Every row gives one point. The last column is the point's height on a tilted bowl or saddle (a function of degree 2), plus a little noise. Count its main directions that bend up, bend down and stay straight.

Points (11 x 3)
-.02,.67,.20
.04,-.05,-.38
.51,-.30,-.60
.49,-.02,-.68
-.44,.60,.70
-.09,-.27,-.31
.22,.62,-.11
.22,.29,-.40
.01,-.33,-.34
.83,-.50,-.45
-.30,-.88,.04
Directions: 1 up, 0 down, 1 straight

Points (18 x 4)
.25,.45,-.09,.12
-.53,-.21,.70,-.13
-.35,-.26,-.04,.52
.69,-.33,-.57,-.84
.35,-.74,.22,-.43
.61,-.39,.48,-.76
.08,-.57,-.09,.14
-.50,.02,.44,.18
-.61,-.59,-.12,.27
.18,.15,-.27,.28
.51,.19,.38,-.33
-.67,.46,.55,-.46
-.62,.77,.14,-.40
.53,-.20,.18,-.24
.00,.64,-.44,-.01
.03,-.20,.00,.41
-.14,.70,.60,-.59
.73,.07,.27,-.61
Directions: 0 up, 3 down, 0 straight

Points (26 x 5)
.39,.34,.45,.26,.07
-.09,.18,.00,-.48,.06
-.02,-.13,.17,-.23,-.08
-.27,.15,-.09,-.30,-.01
.66,.02,.17,.29,.01
-.64,-.03,-.89,.08,.31
.29,-.09,-.27,-.37,.00
.48,.38,.24,.05,.02
-.01,-.56,.40,-.28,.19
-.07,-.38,.24,-.32,.07
-.01,.33,-.08,.81,-.03
-.02,.09,.12,.29,-.20
.24,.23,-.22,.09,-.19
-.28,-.18,.27,-.34,.10
-.51,.16,.43,.33,.17
.00,-.48,.47,.31,.05
-.94,.54,.11,-.68,.94
.40,-.60,-.45,-.13,.12
.33,-.52,.58,.63,.25
-.67,-.46,-.36,-.02,.22
.24,-.57,.68,-.13,.34
-.12,-.05,.42,-.06,-.01
.27,.49,.23,.27,-.01
-.10,.01,-.45,-.13,-.11
.42,.19,-.30,.12,-.14
.59,-.29,-.14,-.08,.00
Directions: 4 up, 0 down, 0 straight

Points (38 x 7)
.66,.08,.15,-.05,-.16,-.05,.09
.18,-.60,.20,.27,-.71,.14,.48
.00,-.08,-.14,.09,.63,.34,.12
.07,-.14,-.03,.05,-.29,.13,.05
.24,-.21,-.88,.22,.01,.06,.36
.23,.07,-.88,.25,.92,-.21,.56
-.65,-.52,-.32,.26,.57,-.81,.94
.40,-.10,-.63,.32,-.15,.12,.27
-.28,-.40,-.91,-.17,-.60,-.10,.58
.28,.53,.20,.40,-.65,-.06,.36
-.29,-.24,.22,.09,-.32,.09,.17
-.58,.22,-.88,.42,.29,.68,.82
-.17,-.14,.10,.16,-.06,.24,.08
.71,.41,-.59,.31,-.16,-.42,.39
.69,.62,-.25,-.02,.06,-.14,.16
.30,.11,.37,.30,.01,-.30,.17
.50,.25,-.53,-.39,-.54,.39,.33
.47,.10,-.03,.32,-.55,.33,.30
-.07,-.03,.58,.07,.10,.69,.27
-.58,-.17,-.10,.33,-.14,.70,.49
.28,.53,.26,-.28,-.36,.18,.12
.26,-.34,.21,.05,-.18,-.36,.15
-.30,-.25,-.14,-.73,-.03,-.22,.23
.07,.27,-.39,-.26,.94,.17,.22
.57,-.27,.22,.04,.52,.01,.22
-.10,.83,-.61,.19,-.69,-.18,.57
.58,.03,.04,.45,.04,-.42,.27
.16,-.29,.33,.25,-.40,-.04,.22
.73,-.49,-.22,-.64,.37,.11,.32
-.27,-.34,.03,.48,-.46,-.35,.39
.36,.51,.54,-.73,-.22,-.41,.39
.20,-.49,-.35,-.10,-.11,.09,.14
.06,-.35,.08,.57,.07,-.37,.35
.43,.60,-.14,-.16,.17,-.16,.04
.14,-.01,.59,-.65,-.32,-.36,.32
.06,.37,-.24,.31,.06,-.19,.07
.39,.48,-.32,-.04,-.30,.41,.17
-.03,.60,.32,-.21,.28,.24,.05
Directions: 6 up, 0 down, 0 straight

Points (73 x 9)
-.23,-.32,.19,.01,.06,-.49,-.20,.15,.02
-.16,.06,.20,.10,-.11,.26,.02,.08,-.04
-.15,-.09,-.34,-.11,.01,-.42,.46,.18,-.38
.08,-.06,.28,-.07,.39,-.19,-.01,.27,-.11
.00,.02,-.53,-.25,.35,.04,.38,.15,-.36
-.17,-.22,.06,.02,.03,-.02,.16,-.02,-.04
.21,.03,.00,.05,-.12,-.38,.06,.02,.14
-.04,-.08,-.01,.01,-.07,.07,-.22,.00,.01
-.04,.33,.07,.00,-.20,-.04,.29,.03,.13
-.09,-.01,-.06,.21,-.24,-.33,.10,-.21,.03
-.20,-.29,-.03,.15,.10,-.50,.07,.14,.09
.03,.16,.00,.18,.22,.19,-.10,-.02,-.03
-.23,-.22,-.13,.06,-.03,.56,.18,.09,-.36
.31,-.37,-.13,-.16,-.16,.45,.14,.11,-.64
.09,.33,.02,.22,-.09,-.01,-.10,-.14,.21
.01,.12,.47,-.12,.28,-.34,.06,.14,-.01
.25,-.13,.32,.21,-.19,.21,.11,-.17,.12
-.06,-.03,.09,.08,.03,-.17,.44,-.09,-.07
.07,.01,-.37,.16,.14,-.18,-.03,-.32,-.07
.26,.04,.14,.17,-.21,.16,.30,.12,.25
.11,.10,-.57,.34,-.02,.05,-.06,.26,.44
-.31,-.34,-.38,-.14,-.47,.15,.09,.24,-.28
.07,-.35,.28,-.08,.28,-.17,-.14,-.13,.04
.02,.12,.05,-.28,-.39,-.18,-.17,-.07,.40
-.23,-.34,-.10,-.10,-.11,.09,.04,-.24,-.18
.05,.01,.04,-.22,.04,-.10,-.04,-.05,.04
-.24,-.06,.12,.31,-.09,-.02,-.01,.00,-.02
.36,.15,.32,-.12,.21,.13,-.35,-.03,.10
-.07,-.36,-.14,-.11,-.18,.08,-.22,-.20,-.04
.05,-.21,.08,.21,.15,.04,.07,-.08,.02
.13,.25,-.04,-.15,.18,.04,.05,-.44,-.12
.17,-.03,-.03,.00,-.15,.46,.02,-.02,-.15
-.11,.40,.54,.21,-.21,-.03,.08,-.29,.07
.09,-.45,-.11,.06,-.53,-.08,-.14,.10,.30
.03,.08,-.24,.11,.00,.14,.25,-.36,-.11
.45,-.05,.02,.22,-.30,-.19,-.33,.10,.72
-.30,.07,.17,-.04,.16,-.08,.02,.13,-.02
-.11,-.06,-.03,.22,.09,-.10,.47,.32,.06
.18,.20,.22,-.36,-.17,.20,.04,-.23,.40
.10,-.33,.13,.07,.13,-.04,.32,.24,-.04
-.12,-.28,-.07,-.07,.24,-.20,-.04,.17,-.03
-.09,-.02,.05,.12,-.01,-.48,.56,.00,-.34
-.09,-.12,.06,.05,.13,.01,-.24,-.34,-.18
.13,-.11,-.21,-.70,.13,.07,.14,.08,-.41
-.02,.42,.03,-.12,.31,-.03,-.07,-.42,-.13
-.25,.11,-.09,-.32,-.31,-.10,-.05,-.42,.09
.10,.12,.08,-.11,.00,-.09,.37,.05,-.02
.37,-.25,-.07,-.23,.02,-.13,-.01,.03,-.03
-.07,-.05,-.02,-.01,-.13,-.20,-.25,.05,.13
.08,-.20,.13,.18,-.12,-.04,-.26,-.08,.08
.22,.16,-.06,.37,-.03,-.04,.25,.17,.36
-.37,.26,-.37,.30,.21,.00,.12,-.20,.30
.02,.02,-.06,-.01,-.15,.23,.08,-.03,.02
.40,-.32,-.16,.17,.05,-.22,.25,.17,.12
.30,.16,.18,.22,-.33,.00,-.16,.05,.52
.02,-.01,-.20,-.27,.19,-.17,.12,-.03,-.17
-.32,.26,-.06,.11,.20,-.10,-.40,.03,-.14
.10,.10,.22,.06,.18,.21,-.24,.03,-.08
.23,-.15,-.25,-.01,.32,-.12,.35,.05,-.26
.00,-.10,-.25,.01,-.47,-.11,-.32,-.29,.50
-.07,-.17,.17,.01,.34,-.17,.39,.11,.06
.10,-.01,.16,.32,-.08,-.25,-.15,-.02,.16
.11,.18,.02,-.06,.37,-.16,.19,-.06,-.10
.19,.03,-.04,-.26,-.19,-.21,.04,-.21,.13
.20,.55,.06,.16,.22,.35,.33,-.07,.60
.28,.09,-.15,-.16,.04,.11,-.21,.00,.04
-.23,-.11,-.10,.26,.27,.03,-.10,.01,.06
.35,.94,.22,.06,-.23,-.10,-.29,-.06,.94
-.11,-.49,-.38,.25,-.16,-.18,-.40,-.28,.50
-.16,-.26,.20,-.15,.23,.08,-.17,.08,-.11
-.30,-.04,-.25,-.05,.10,.20,-.22,-.23,-.01
.22,.01,-.12,-.12,.09,-.05,.37,-.13,-.18
.23,.21,-.04,-.08,.28,-.24,-.31,-.01,-.18
Directions: 4 up, 4 down, 0 straight
